Each row is a point. Each copy is the shape, with its points in the same order, stretched, turned, moved and blurred by noise. Is it also mirrored, or only turned?
In the rows, 100 means zero.

Shape (6 x 3)
68; 100; 162
50; 94; 125
83; 59; 27
159; 127; 37
95; 53; 93
77; 162; 124
Copy 1 (6 x 3)
46; 83; 155
42; 105; 126
112; 126; 39
187; 156; 104
99; 89; 90
76; 147; 166
Copy 1 is: only turned
Copy 2 (6 x 3)
186; 104; 141
159; 106; 107
70; 57; 58
19; 100; 116
116; 52; 106
131; 160; 124
Copy 2 is: mirrored

Shape (10 x 6)
93; 51; 96; 100; 95; 93
125; 86; 81; 157; 137; 95
73; 65; 138; 120; 81; 103
123; 89; 78; 87; 25; 85
60; 134; 153; 72; 57; 146
151; 82; 125; 79; 87; 166
133; 74; 82; 128; 25; 47
63; 109; 116; 79; 29; 114
112; 71; 128; 104; 122; 76
116; 73; 100; 81; 73; 34
Copy 1 (10 x 6)
111; 68; 106; 72; 97; 111
129; 86; 50; 130; 131; 91
120; 84; 95; 92; 58; 134
82; 82; 144; 109; 71; 64
113; 147; 162; 96; 60; 154
154; 69; 169; 125; 115; 128
86; 60; 94; 123; 50; 34
78; 117; 152; 88; 52; 122
153; 88; 88; 81; 98; 97
111; 89; 104; 66; 80; 42
Copy 1 is: mirrored
Copy 2 (10 x 6)
114; 87; 104; 95; 60; 116
156; 109; 69; 153; 86; 96
99; 117; 137; 101; 83; 120
62; 43; 103; 121; 84; 69
39; 130; 129; 83; 147; 114
92; 53; 97; 125; 149; 155
85; 48; 124; 143; 59; 41
25; 107; 126; 91; 98; 100
145; 95; 111; 87; 96; 99
125; 56; 114; 71; 77; 60
Copy 2 is: mirrored
Copy 3 (10 x 6)
108; 65; 110; 109; 73; 99
149; 76; 92; 135; 142; 87
133; 95; 88; 79; 44; 71
72; 118; 141; 175; 50; 78
82; 180; 81; 62; 30; 87
122; 138; 144; 111; 74; 158
95; 92; 147; 195; 54; 33
70; 146; 93; 111; 21; 73
120; 88; 129; 86; 104; 81
69; 81; 158; 125; 82; 39
Copy 3 is: mirrored

Shape (15 x 9)
113; 50; 36; 113; 55; 77; 119; 102; 128
106; 114; 121; 137; 65; 91; 64; 83; 90
152; 62; 75; 132; 87; 146; 104; 130; 54
94; 135; 82; 126; 52; 75; 144; 109; 78
128; 104; 49; 74; 125; 72; 71; 135; 113
53; 102; 42; 84; 86; 99; 105; 128; 106
133; 82; 134; 147; 75; 119; 79; 93; 58
67; 82; 124; 152; 106; 108; 106; 106; 149
122; 133; 36; 52; 103; 127; 68; 83; 108
105; 134; 82; 134; 56; 143; 83; 91; 127
74; 118; 52; 102; 130; 77; 137; 112; 138
58; 58; 129; 69; 75; 71; 128; 105; 151
148; 96; 116; 109; 79; 123; 54; 67; 82
88; 146; 43; 72; 102; 65; 53; 43; 71
102; 114; 127; 60; 124; 145; 74; 113; 111
Copy 1 (15 x 9)
91; 111; 41; 59; 66; 159; 91; 99; 76
97; 135; 148; 109; 65; 122; 42; 63; 111
130; 83; 101; 98; 55; 128; 76; 107; 13
79; 152; 111; 68; 56; 84; 109; 58; 78
148; 107; 58; 80; 84; 96; 88; 145; 132
73; 87; 45; 87; 67; 83; 87; 85; 101
107; 121; 157; 118; 61; 136; 53; 80; 63
57; 85; 128; 144; 99; 150; 108; 83; 126
140; 68; 65; 38; 98; 79; 56; 67; 108
108; 87; 121; 92; 54; 119; 73; 21; 113
95; 105; 64; 94; 113; 95; 146; 79; 123
28; 85; 101; 53; 96; 141; 93; 121; 143
119; 106; 142; 84; 77; 133; 27; 78; 83
122; 150; 66; 71; 115; 60; 29; 55; 105
98; 51; 141; 86; 102; 87; 67; 102; 128
Copy 1 is: mirrored
Copy 2 (15 x 9)
111; 95; 68; 195; 71; 124; 87; 68; 131
103; 106; 92; 91; 74; 106; 36; 114; 117
137; 52; 120; 139; 100; 147; 91; 133; 104
104; 80; 56; 118; 32; 77; 91; 103; 109
145; 167; 107; 148; 99; 129; 114; 93; 106
96; 133; 51; 147; 79; 137; 121; 89; 66
107; 65; 125; 89; 96; 110; 37; 130; 115
51; 99; 51; 110; 124; 111; 78; 125; 139
173; 151; 74; 99; 85; 177; 108; 54; 99
116; 106; 45; 100; 51; 154; 65; 123; 135
112; 134; 26; 133; 105; 96; 131; 86; 113
30; 115; 95; 120; 89; 114; 125; 66; 134
141; 99; 123; 80; 93; 145; 45; 92; 128
163; 158; 68; 91; 81; 108; 55; 29; 52
109; 135; 115; 61; 116; 168; 125; 104; 110
Copy 2 is: mirrored
Copy 3 (15 x 9)
143; 43; 49; 74; 75; 103; 132; 72; 116
107; 89; 125; 143; 55; 75; 95; 68; 88
129; 123; 80; 85; 20; 126; 100; 110; 34
139; 129; 80; 139; 77; 48; 126; 100; 124
141; 82; 97; 80; 114; 148; 63; 129; 124
112; 58; 73; 104; 111; 107; 143; 146; 120
115; 119; 121; 123; 31; 72; 89; 75; 37
45; 60; 74; 117; 104; 64; 88; 87; 81
126; 101; 124; 108; 115; 187; 141; 106; 115
78; 95; 84; 154; 67; 117; 133; 73; 107
105; 82; 56; 97; 163; 92; 110; 122; 120
48; 41; 103; 45; 99; 50; 134; 91; 124
99; 101; 144; 113; 46; 125; 100; 54; 60
181; 71; 155; 152; 146; 116; 136; 92; 113
45; 103; 149; 83; 100; 125; 107; 118; 79
Copy 3 is: mirrored
Copy 4 (15 x 9)
113; 19; 90; 114; 113; 34; 153; 117; 132
84; 90; 126; 144; 90; 79; 82; 97; 101
130; 50; 100; 140; 112; 138; 145; 102; 81
74; 113; 111; 131; 86; 51; 170; 125; 101
110; 67; 69; 78; 122; 76; 98; 167; 93
61; 68; 57; 92; 102; 73; 151; 137; 139
101; 80; 142; 151; 103; 122; 102; 76; 83
88; 88; 127; 126; 152; 85; 97; 100; 176
125; 78; 57; 78; 57; 94; 88; 128; 107
121; 86; 103; 154; 67; 95; 96; 117; 147
100; 110; 73; 80; 137; 50; 133; 139; 148
57; 55; 152; 61; 122; 59; 138; 110; 169
126; 73; 131; 124; 74; 115; 65; 79; 85
75; 110; 47; 78; 63; 38; 74; 92; 70
98; 94; 117; 70; 92; 152; 81; 121; 129
Copy 4 is: only turned
